Each point is reached from the start by the listed moves, each made 0, 1 or 2 times, or once backwards (-1), plus a little noise. Say if it took an odd or an even number of moves. Then give how often each move was made.
In the rows, zero is written as 128.

Moves:
(1): [102 125 142 192 158]
(2): [112 151 117  94  64]
Start: [130 113 196 124 122]
Points:
[ 71 155 187 119  24] => odd (1, 2)
[104 110 211 188 153] => odd (1, 0)
[155 117 180  59  93] => odd (-1, 0)

Moves:
(1): [171 125 115 129 126 128 108]
(2): [136 106 138 164 128 108 146]
(3): [116 107 132 125 135 136 113]
(4): [114 137 153 164 147 139  82]
Start: [111 115 146 103  86  98 130]
Points:
[  7 117 206 133 136 151  10] => even (-1, -1, 2, 2)
[ 88  73 178 176  87  59 183] => odd (-1, 2, 0, 0)
[ 43  77 167  98 102 113 122] => odd (-1, 0, 2, 0)

Moves:
(1): [137 141 141 102 133 122 131 139 126 121 139]
(2): [144 117 147 129 128 124 127 132 137 127 122]
(3): [103 142 112 138 145 127 131 153  93 171 128]
(4): [121 147  98 135 113 132 126 125 123 160 114]
(5): [139 107 112 115 130 131 116 139 131 125 136]
(6): [120  92 156 128 123 139 154 117 156  96 140]
(7): [123 114 126 137 103 146 163 127 104 123 138]
(8): [132 137 111 114 164 118 135 127 117 155 117]
(9): [136 122 114 141 124 150 144 121 149 141 136]
Start: [117 118 111 158 129 149 129 116 116 115 137]
Points:
[128  41  72 152 117 223 201 146 128 134 202] => even (1, 0, 1, 0, 2, 1, 1, 0, 2)
[109 106  54 206 139 172 175 113 130 236  92] => odd (-1, 2, 1, 2, 0, 1, 0, 1, 1)
[164 104  88 168  44 172 110 113 118 100 135] => odd (0, 1, -1, 1, 1, -1, 1, -1, 0)
[108  72  28 158 192 171 130 141  97 168 159] => even (-1, -1, 1, -1, 2, 0, 0, 1, 1)
[ 66 152  24 166 176 195 199 144  89 249 157] => odd (1, -1, 2, 1, 0, 1, 0, 1, 2)
[178 113 136 167  49 206 206 139 110 120 181] => even (2, 2, 0, 0, 0, -1, 2, -1, 2)

Moves:
(1): [127 144 132 117 119 117 139 129 136 132 135 129 144 133 132 114]
(2): [125 122 134 131 129 136 122 132 135 141 135 126 127 120 118 130]
(3): [124 120 128 139 129 120 112 130 120 123 139 130 125 125 121 137]
(4): [115 117 115 144 120 113 118 138 125 141 135 146 117 122 123 129]
(5): [134 120 119 121 129 122 132 122 117 112 117 118 122 127 120 131]
(6): [136 131 131 126 133 130 126 131 126 125 124 128 127 115 127 127]
(7): [140 124 123 129 130 117 133 132 128 138 128 128 107 122 129 131]
(8): [132 132 132 111 144 135 119 121 139 156 113 132 133 137 126  95]
(9): [107 131 135 141 142 136 113 128 159 146 148 123 137  97 127 109]
(10): [119 130 121 118 128 125  99 154 105 126 140 147 117 120 120 107]
(11): [117 120 140 134 127 134 121 127 131 127 116 123 128 125 132 118]
(12): [128 130 126 126 133 118 138 133 124 131 136 126 139 133 129 114]
(13): [144 128 134 139 130 140 130 133 144 116 130 133 114 117 122 138]
(14): [155 125 117 126 120 129 140 127 131 128 132 121 132 127 132 141]
Start: [131 137 120 123 132 133 142 127 142 135 112 134 141 126 131 127]
Points:
[120 128 133 176 154 142  36 216 158 151 167 202  68  13  98  85] => even (0, 0, 1, 1, -1, 2, 1, 0, 1, 2, 1, 0, 2, 0)
[164 110 106 159 162 142  74 155 167 157 140 130  84   7 129 121] => even (-1, -1, 1, 0, 0, 2, 2, 0, 2, 1, 1, -1, 0, 2)
[223 139  55  41 152  70 155 141  62 164  99 142 148 176 128  68] => odd (0, -1, 1, 0, 1, 1, 1, 2, -1, 1, -1, 2, -1, 2)
[145 125 179 141 150 166 181 130 206 188  75 131 123 150 127  90] => even (0, 2, -1, 0, -1, -1, 1, 1, -1, -1, 2, 2, 2, -1)
[135  84  84 140 167  71  48 198  99 158 109 199  41  88  77  21] => odd (0, -1, 2, 2, 2, 0, 2, 2, 0, 2, 2, 2, 2, 0)
